Every row gives one point. Each copy is the shape, with its points in the same order, stretched, turned, moved and blurred by noise. Is it also mirrored, or only turned?
In the rows, 128 means zero.

Shape (7 x 3):
[[ 20 153 109]
 [162 117 183]
 [140 174  55]
 [ 51 111 103]
 [166 152 132]
 [ 89 101 168]
 [118 178  75]]
Copy 1 (7 x 3):
[[158 249 163]
 [ 82 118  95]
 [167 104 169]
 [171 193 125]
 [101 117 127]
 [113 194  95]
 [153 147 178]]
Copy 1 is: only turned
Copy 2 (7 x 3):
[[ 88  44 136]
 [ 97 152 116]
 [176  92 155]
 [ 87  72 162]
 [139 131 125]
 [ 65 112 133]
 [159  84 139]]
Copy 2 is: only turned
Copy 3 (7 x 3):
[[ 77 126  71]
 [157 183 155]
 [112  85 127]
 [121 116  56]
 [147 141 155]
 [151 173  99]
 [ 96  97 118]]
Copy 3 is: mirrored

Shape (10 x 4):
[[136 108 158 109]
 [149 116 129 151]
 [140 105  95 133]
 [ 60 208 106 139]
 [147 113 109 142]
 [139 105  99 141]
 [113 184  96  95]
 [109 109 116  72]
 [125 131 105 119]
 [145 108 141 152]]
Copy 1 (10 x 4):
[[123 155 108 103]
 [118 142 166 112]
 [ 76 129 163 107]
 [117  82 123 249]
 [ 97 132 165 107]
 [ 80 133 171 109]
 [102  55 101 170]
 [ 67 132  75 118]
 [ 91 112 137 132]
 [125 158 164 105]]
Copy 1 is: only turned
Copy 2 (10 x 4):
[[120 104 150 145]
 [159 129 112 115]
 [161 125 134 102]
 [ 95 248 130 132]
 [160 127 128 108]
 [159 126 134  91]
 [117 196 191 163]
 [104 122 204 146]
 [135 142 149 126]
 [157 120 102 110]]
Copy 2 is: only turned
Copy 3 (10 x 4):
[[122  95 122 167]
 [130 133 114 155]
 [144 128 141 156]
 [ 70 134 141  49]
 [140 129 129 154]
 [138 133 138 154]
 [129  86 148  89]
 [129  77 162 154]
 [131 113 142 134]
 [122 133 113 162]]
Copy 3 is: mirrored
Copy 4 (10 x 4):
[[149  93 119 164]
 [141 118  83 109]
 [ 98 111  74 141]
 [123 205 226 125]
 [124 115  79 115]
 [106 122  62 137]
 [113 110 186 147]
 [109  94 124 223]
 [121 118 108 148]
 [146 117  80 118]]
Copy 4 is: only turned

Shape (10 x 4):
[[143 141 212 114]
 [ 97  73  88 107]
 [152 114 172 149]
 [119 202 105 167]
 [ 99 209 119 135]
 [159 124 207 159]
 [ 79 108 116 148]
 [137 163 175 140]
 [182 147 166 125]
 [130 132 122 129]]
Copy 1 (10 x 4):
[[ 89 122  74 205]
 [ 82 160 122  54]
 [ 90 109 143 165]
 [249 112 130 125]
 [247 140  87 135]
 [ 93 111 134 207]
 [136 187 150 109]
 [155 116 103 184]
 [124  66 104 163]
 [133 116 111 112]]
Copy 1 is: mirrored
Copy 2 (10 x 4):
[[ 85 133  90  93]
 [142 199 146 102]
 [ 93 149 127 129]
 [190   7 145 143]
 [189  14 128 116]
 [ 69 134 123 121]
 [144 127 170 101]
 [120  91 119 117]
 [106 132  90 137]
 [143 126 128 121]]
Copy 2 is: only turned
Copy 3 (10 x 4):
[[ 95 108 121 196]
 [ 80 199 193 146]
 [141 124 110 171]
 [138 113  50  65]
 [ 92 108  73  74]
 [154 113 105 199]
 [ 98 189 117 130]
 [118  95  90 152]
 [152  92 116 168]
 [115 136 131 123]]
Copy 3 is: mirrored
